Each row of a before or after table is a point. One or more steps were done to the points. Then noise was added and the rows were shuffled. The steps act on how far a point lies along the listed directions, d1 being the first. Write out the steps. A step turns or swaps two directions, mirrors them in a line or flattens them onto one, adds a multiple of one to another, or multiplies one. Angles are multiples of 10 degrees, from the lower direction toward the higher: turns from -170 to 170, lines from 10 to 170 but not 90. Use the fewest steps. Two steps may share a direction if one is a turn and the other turns, adds or multiplies; they go together, in the order done. Otherwise the lowest direction goes first.

Directions:
(1): [-1.7  0.4 -5.4]
(2): [-4.9  2.2  1.8]
(3): [-2.2 -5.2  0.3]
Before:
[[-3.6  8.2  0.5]
 [ 3.8  4.0  4.0]
 [-2.4 -2.9 -0.6]
 [ 2.5  3.0 -0.7]
 [-6.4 -0.5 -0.7]
 [ 0.4 -4.2 -1.6]
 [ 0.3 -0.3  4.8]
 [-0.3  4.7  4.3]
 [ 1.3  3.5  4.6]
 [ 2.9  0.3 -2.2]]
After, 10 rows:
[[-3.7  8.2 -6.3]
 [-4.2 -1.7  1.6]
 [ 0.2  3.4  1.4]
 [ 2.3  4.6 -0.7]
 [-1.3 -3.2  2.3]
 [ 0.7  3.2 -4.3]
 [-0.8  4.7  0.6]
 [ 2.1  0.9 -3.9]
 [ 1.2 -4.1  2.0]
 [ 0.3 -0.2  5.2]]
Steps: add -1 times d3 to d1; multiply d2 by 0.7

Directions:
(1): [ 1.5 -3.4 -3.8 -3.8]
(2): [-6.3  0.1 -0.9 -1.6]
(3): [-1.1 -5.5  1.3  3.1]
(4): [ 0.2 -1.1  5.1 -4.0]
Before, 11 rows:
[[ 2.0  4.6  5.0  0.3]
 [ 1.4  0.4 -4.3 -7.6]
 [ 2.7  0.4  4.6  1.2]
 [ 1.8  0.3  5.2  1.3]
 [ 0.9  3.1 -2.4 -3.3]
 [ 0.9  2.5  3.2  1.8]
 [-3.1  2.2  4.3  3.3]
 [ 2.5  2.2  2.2  2.0]
 [ 1.9  0.7 -5.6 -0.6]
 [ 0.2  0.4 -3.3 -3.0]
 [ 3.2  1.5 -3.2 -4.5]]
After (11 x 4):
[[-2.4  3.3  3.2  1.9]
 [-2.3  4.1  1.6  0.4]
 [-0.7  3.8  5.0 -0.1]
 [-1.2  4.1  3.6 -1.1]
 [-0.3  3.3  6.0  4.9]
 [-3.7 -3.4 -1.4 -1.3]
 [-4.8  3.0  5.6  1.3]
 [-1.2 -3.9 -3.0 -2.0]
 [-1.9 -1.2 -6.5 -1.4]
 [-3.6 -3.6 -4.0 -4.5]
 [-2.1 -8.3 -3.8 -4.8]]
Steps: multiply d1 by 1.3; add 0.3 times d4 to d2; turn d2 and d3 by 120 degrees

Directions:
(1): [ 0.8  5.7 -3.9 -1.1 -3.3  1.9]
(2): [-3.7 -1.1  3.6 -0.9 -5.6  2.0]
(3): [ 4.5 -4.8 -2.7 -0.5 -3.7  0.0]
Before, 14 rows:
[[  6.9   5.1  -9.0  -1.7  -5.0   2.6]
 [ -1.3   1.4   0.8   1.8  -3.8   1.5]
 [ -2.0  -4.6   2.2  -0.3   0.0  -2.4]
 [ -3.4   0.0   4.6   2.9   1.4  -0.9]
 [  2.0   3.9  -2.4   0.8   3.8  -2.0]
 [ -3.9   5.3   2.1   0.3  -0.4   0.0]
 [  2.8   0.6  -4.0   0.0   1.8   0.8]
 [  3.8   2.6  -4.8  -1.7   2.8  -2.8]
 [  3.3  -4.5  -1.8  -2.2  -7.8   2.5]
 [ -1.5   2.0   0.2  -2.0  -5.7   3.6]
 [  6.7  -7.8  -6.1   0.5   2.7  -2.5]
 [ -2.4   3.2   1.6  -0.9  -0.1  -1.7]
 [  4.4   1.7  -4.9  -1.0 -11.0   2.1]
 [  4.1  -0.2  -1.8  -0.9   5.3   0.4]]
After:
[[-1.6 -1.8  2.8  1.4 -0.1 -1.4]
 [-4.8  0.0  5.5 -0.6 -0.5  1.4]
 [-6.8  2.6  7.2  1.8  2.7 -0.2]
 [-1.7  0.0  3.3  2.6 -2.3  0.6]
 [-0.6 -1.3  1.3 -0.3 -1.0 -2.3]
 [ 1.4  0.2 -0.7  1.1  4.9 -3.0]
 [-0.5 -0.6 -3.3 -2.1 -5.2 -0.2]
 [-4.7  2.9  4.6  1.9 10.3 -1.7]
 [ 3.1  3.2 -7.2 -0.8  2.8  0.1]
 [ 0.8  0.3 -1.5  0.6  4.0  0.4]
 [ 4.6  0.2 -2.5 -1.3  4.8  0.3]
 [-4.6  2.6  3.0 -1.9 -1.4  2.5]
 [ 0.7 -1.6  0.1  1.8 -4.2  0.8]
 [ 1.5  2.0 -2.2 -0.4  7.7 -3.8]]
Steps: multiply d3 by 0.4; turn d1 and d3 by -130 degrees

Directions:
(1): [-2.8  4.4 -2.4 -0.5 -4.1  3.8]
(2): [-1.0  2.6  5.0 -3.8  3.3  2.4]
(3): [ 1.3  4.6 -3.7 -1.8  2.9 -3.9]
(4): [-3.4  2.6  2.2  5.9  1.6 -1.7]
Before (8 x 6):
[[ 2.0 -8.5  1.9 -4.6 -2.3  4.9]
 [-1.2 -0.7  4.3  0.1  2.1  4.0]
 [ 0.4  8.5 -2.9 -2.1  0.6 -4.3]
 [-4.0  6.0  2.1  8.9  0.3 -1.4]
 [-3.3 -1.3  6.0  9.1 -0.7 -2.2]
 [ 0.3  8.4 -3.6 -0.4 -0.7 -1.1]
 [-3.3  2.0 -7.4  2.8 -4.9 -1.5]
 [ 4.5 -2.9 -3.9 -5.4  4.2 -2.4]]
After (8 x 6):
[[ 2.6 -4.1 -0.7 -1.9  4.4 -1.5]
 [-0.1  1.4  1.1 -0.1 -2.4 -0.6]
 [-1.0  3.2  1.0  3.5 -1.0  0.9]
 [-0.1  2.7  0.5  0.8 -3.0  2.1]
 [ 0.1 -0.1 -0.4  0.8  1.1  1.2]
 [-0.7  0.8  2.4  2.7 -0.1 -2.8]
 [ 1.0 -2.1 -1.2 -2.4  0.5  0.3]
 [-4.5  2.2 -1.5 -0.7 -2.7  2.2]]
Steps: flatten d1 and d3 onto the line at 170 degrees; multiply d2 by 0; multiply d4 by 0.4

Directions:
(1): [ 0.1 -5.0  1.5 -6.6 -1.7  0.7  0.9 -3.1]
(2): [ 6.1 -0.3  4.8 -0.2  0.8 -3.0 -3.6  1.2]
(3): [-3.4 -0.5  3.8  0.7 -0.2 -6.0  4.7  1.1]
(4): [ 0.5 -3.8 -4.1  1.1 -5.3 -3.1 -1.8  3.4]
(5): [ 1.1  2.0  3.8  1.1 -6.2  4.1  2.5  1.6]
Before (8 x 8):
[[-4.4 -2.3 -2.8 -1.0 -1.9  3.2  0.1 -0.5]
 [ 1.0 -1.4  4.6 -1.4 -2.8 -1.9  2.9 -1.2]
 [ 2.5  3.8 -0.6  2.0  0.2  5.0 -1.0 -0.1]
 [-3.0 -3.3 -3.4 -2.3 -1.7 -2.1  2.2  0.8]
 [ 0.5 -0.1 -1.8  4.2  2.9 -6.3 -1.6  3.7]
 [-2.8  1.2 -2.8  1.9 -0.5 -2.5 -0.1  1.1]
 [ 3.8 -1.9 -2.2  0.0  1.0 -0.2 -5.3  0.2]
 [-0.7  4.0  1.9  1.2  3.1 -0.4  0.6  0.1]]
After:
[[  7.6  -3.3   0.7  -1.6  -6.9   4.6  -4.5   2.5]
 [  7.7  -1.0   2.4  -2.7   1.3   3.7  -6.3  -2.1]
 [ -7.7  -0.5  -7.7  -0.1   1.2   6.3  -0.3  -2.1]
 [ -2.9   2.3   7.5   0.1  -1.6  -5.0   5.6   1.7]
 [ -0.8   5.1   5.1   2.6   2.9   0.0   3.8  -1.0]
 [ -1.0   0.4  -4.5  -1.2  -5.5   5.1  -1.3  -0.2]
 [ -1.8  -3.1 -11.0  -2.5  -2.3   4.9  -2.1  -0.3]
 [  2.2  -1.5  -0.8   2.0   1.1  -6.5  -3.1   1.8]]
Steps: mirror d1 and d5 in the line at 140 degrees; multiply d2 by 2; multiply d4 by 2.5; turn d3 and d4 by 70 degrees

Directions:
(1): [-3.7 -0.7  2.9 -2.2  0.5 -2.4 -6.4 -3.7 -2.8]
(2): [ 2.4 -6.1  2.0  1.2  5.8 -3.0  0.1  2.1  0.1]
(3): [-0.2  3.2 -2.2 -4.1  3.5 -1.0  1.7  3.0 -6.2]
(4): [-3.9 -0.6  3.7  5.4 -1.7  0.0  3.5  0.9 -4.7]
(5): [-1.4 -2.0  4.2 -4.4 -2.6  3.1 -0.8  5.9  1.1]
Before:
[[-0.9  3.5 -0.1 -3.4  1.5 -0.4 -1.7 -0.8 -5.5]
 [-0.1  2.8 -2.1 -1.6 -3.7  4.2  3.4  2.7  1.5]
 [-4.4  1.2  1.9 -0.5 -2.7  2.0 -0.8  1.4 -3.5]
 [-2.0  2.7  1.5  3.4 -1.0 -0.5 -1.0 -5.1 -5.1]
 [-4.5  5.1  0.6 -2.3 -4.2  1.0 -1.8  1.0 -5.4]
 [-0.3 -7.5  4.0  1.1  6.9 -2.9  3.1  5.9 -2.6]
 [-3.8  3.8  1.6  1.5 -3.8  2.9  0.6  0.1 -3.2]
 [-2.5  4.8 -1.7 -2.6 -4.1  1.4  1.7 -1.0 -4.6]
 [ 0.9  0.0 -1.1 -3.8 -1.9  0.1 -1.3 -2.7 -0.7]
 [ 4.7 -7.4  0.7  6.1 10.2 -7.8  0.8 -3.8 -5.2]
 [-1.1  2.2 -0.5 -4.7 -2.9  2.5 -2.5 -0.2 -1.7]
 [-4.6  2.5  3.0 -2.0  0.1  1.5  1.0  0.1 -5.4]
 [-1.6  0.2  4.4  1.2  0.8 -1.6 -1.9  1.2 -3.6]
 [ 1.8  4.0 -4.6  2.3  2.2 -4.0  0.1 -4.4 -4.8]]
After, 14 rows:
[[-1.9 -0.4  4.9 -2.1 -3.6  1.6 -3.8  0.7  1.4]
 [-2.8 -0.3  1.1  5.1 -3.5  0.8 -2.2 -4.6  0.1]
 [-0.7  1.1 -0.8 -1.4 -4.0  2.7 -2.6 -3.1  1.2]
 [-3.5  3.3  0.9  4.2 -3.9  2.6 -0.1 -3.8 -0.8]
 [-4.1 -1.0  5.3  3.3 -4.0  2.7  0.0 -3.7  1.1]
 [ 0.4  0.2 -0.7 -4.3 -1.9  0.6 -1.6 -1.3 -1.0]
 [ 0.4 -9.0  4.1  6.9  4.9 -3.3  2.0  0.2  2.4]
 [ 0.6  2.6 -3.0  1.3 -4.2  2.9  2.5 -0.8  3.0]
 [-3.6  2.5  1.9  2.5 -8.4  1.1 -3.9 -3.3  1.0]
 [-1.4 -0.8  4.3  4.4 -0.7 -1.6 -2.5 -1.6 -0.4]
 [-0.6 -0.2  3.6 -5.8 -2.6  1.7 -1.0  6.2 -2.1]
 [ 2.3 -9.0  6.2 -3.3  7.1 -3.4  0.1  6.8 -5.9]
 [-3.4  1.3  3.5  0.1 -1.8  0.8 -0.9 -0.8 -5.3]
 [-3.2  1.3  1.5 -0.5 -7.4  3.5  0.1 -2.5  0.9]]
Steps: add 0.5 times d4 to d5; turn d3 and d5 by 130 degrees

Directions:
(1): [-0.2  6.2 -3.3 -1.6  6.2  1.9  0.2  1.6 -2.9 -3.4 -1.1]
(2): [ 4.3  3.7  1.4  3.4 -1.1  3.0  1.8 -6.7  2.9 -2.1 -0.3]
(3): [-5.3  2.3  1.5  1.3  1.5  3.4 -3.7 -3.5 -1.6  6.0  1.0]
(4): [-1.9  3.9  6.4  1.5 -1.0  0.4 -1.7  5.1  3.3 -2.6  2.8]
(5): [ 3.6  2.1 -0.3 -1.5  1.5  1.5  4.2  3.5  3.5  7.1  0.1]
Before:
[[-2.9 -8.8  1.6  0.3 -5.9 -5.1 -2.1 -0.4 -1.1 -4.4 -2.4]
 [-4.4  2.0 -3.3 -2.8  5.0  2.0 -2.5 -1.5 -6.2  2.8 -1.8]
 [ 3.9  2.9 -3.8 -2.3  4.5  2.4  2.7 -1.2  1.0  2.6 -2.0]
 [-6.9 -3.8  1.3  0.4  0.4  3.7 -4.4 -2.4 -3.8  0.7  0.4]
 [ 0.9  2.9  6.0  1.4  1.2  1.0 -0.3 -0.8  4.0 -1.5  0.9]
 [-2.4 -1.4 -1.4 -4.7  2.0 -3.3  2.0  5.6  0.1 -6.0 -1.6]
 [ 1.7  4.9  1.6  2.4  1.4  3.9  2.1 -1.6  1.3 -8.9  0.3]
 [-4.6  1.7  4.3  4.6 -3.6 -1.6 -2.7  1.1  0.5 -8.0  2.4]]
After, 8 rows:
[[ 0.9  0.4  4.1 -0.3 -2.2  0.8  3.8 -0.4  6.9  1.6  0.0]
 [-2.0 -0.9  4.0 -0.9  1.7 -2.3 -1.9  3.4  0.6 -3.9  0.4]
 [-4.9 -6.4  4.2  0.9 -4.4 -1.7 -2.0  3.3  0.2 -3.6  2.2]
 [-0.9  1.6  4.8  5.5 -5.3 -1.2 -0.4 -0.6  3.1 -7.1  2.3]
 [ 2.0 -4.0 -0.6 -1.0 -2.3  0.5  2.0 -3.9  0.4  7.4 -1.4]
 [-1.8 -4.2 -2.6 -3.9  1.6 -1.5 -0.9  2.9 -1.1  5.4 -1.0]
 [ 1.9 -1.8  0.3  1.7 -0.6  4.9  1.5 -6.1  0.6 -1.0 -0.9]
 [ 2.4  5.0  1.7  3.7 -0.4  3.1  0.8 -7.6  1.6 -6.1 -3.0]]
Steps: turn d1 and d5 by -150 degrees; turn d2 and d5 by -130 degrees; flatten d3 and d4 onto the line at 110 degrees

Directions:
(1): [-5.8  0.6  3.3 -0.5 -1.7 -2.7  5.2  2.3  1.7  1.3  4.9 -3.3]
(2): [ 0.1 -0.3 -7.6  3.4  3.2  0.4  0.8  1.4 -0.5 -1.4  6.5  0.7]
(3): [ 3.8  6.0  0.6 -1.9  0.5 -4.4 -2.5  1.7 -0.9  5.6  2.8  1.9]
(4): [-0.5  2.1  2.6  1.4 -2.1  0.8  3.3  1.9 -3.1 -3.8  0.6  8.4]
(5): [-5.1  4.1 -2.8 -4.5  0.1  2.9  0.1 -5.7 -3.7  0.9  0.3  0.3]
(6): [ 3.5 -0.6 -2.9 -0.1 -5.4 -5.5  3.7 -5.5  0.4 -1.7  0.0 -0.4]
Before:
[[-7.5  4.8 -2.1 -3.9  2.2  1.3  3.7 -1.9 -3.2  1.9  3.3 -0.3]
 [ 6.4  3.6 -5.3  3.4 -5.6 -7.8  3.8 -1.5 -0.8 -0.9  7.0  5.5]
 [ 2.5 -3.3 -1.5  4.4 -1.9  2.2  0.7  3.6 -1.4 -5.0  0.9  2.7]
 [-2.8  3.6 -2.3 -1.0  0.7 -2.4  1.3 -1.3 -1.9  2.9  5.4 -1.1]
 [ 3.9 -4.5  3.3  4.2 -2.2 -1.0  0.9 -1.4  0.0 -3.6 -3.5  2.4]
 [ 3.5 -4.8 -1.1  4.3  0.6 -0.7 -0.4  1.6 -1.4 -4.7  0.2  1.7]
 [-4.8  0.7 -5.4 -1.7 -1.2  1.8  3.1 -4.8 -2.1 -1.3  3.3 -0.8]
 [-1.8  2.5 -4.0 -0.6  0.0 -1.1  0.3 -2.6  0.2  2.6  3.3 -3.6]
 [ 1.5 -1.2  1.6  3.6 -1.9 -3.6  1.1  1.9  0.8 -3.0  1.7  0.7]
 [-5.5  0.5 -2.9 -0.2 -0.4 -1.2  5.5 -1.7  2.9  1.2  5.1 -1.6]
 [-3.4  2.6 -2.6 -2.6 -0.2 -3.0  4.1 -3.5 -0.5  0.2  6.2  0.7]]
After, 11 rows:
[[-7.0  5.3 -1.5 -3.6  2.5  1.3  3.4 -1.1 -3.4  2.3  3.9  0.2]
 [-2.7  1.2 -3.2 -0.3  3.8  1.2 -2.6  0.2  1.5  4.6  2.5 -7.0]
 [-4.5  2.9  0.9 -1.4  4.2  0.6  0.8  3.1 -0.9  1.8  6.4  2.0]
 [ 0.0  1.5  2.6  7.5  3.6  3.9 -0.7 12.5 -1.0 -2.5  5.9  9.4]
 [-1.5  5.8 -3.0 -1.9  1.4 -0.5 -1.2  0.6 -2.4  4.3  5.8  1.0]
 [ 5.2 -2.5 -0.6  3.5 -0.8 -3.2  0.2  1.9 -2.5 -4.0  1.4  4.3]
 [ 1.2 -0.7  3.2  4.0 -1.7 -2.7  1.4  3.9  0.2 -3.7  1.9  2.8]
 [-4.1  2.5 -1.4 -0.8  1.7 -1.9  3.2  1.7  3.1  4.4  6.2 -1.7]
 [-5.6  0.8 -0.8 -0.1  3.5  1.7  0.2  1.7 -1.1  1.6  4.2 -2.4]
 [ 6.2 -0.8  4.7  3.4 -2.3 -3.8  0.0  1.1 -1.2 -1.2 -1.5  6.3]
 [ 5.0  0.0 -1.3  3.9 -4.5 -1.8  2.1  2.8 -3.6 -4.8  1.9  7.2]]
Steps: turn d5 and d6 by 30 degrees; turn d3 and d6 by -130 degrees; multiply d4 by 2
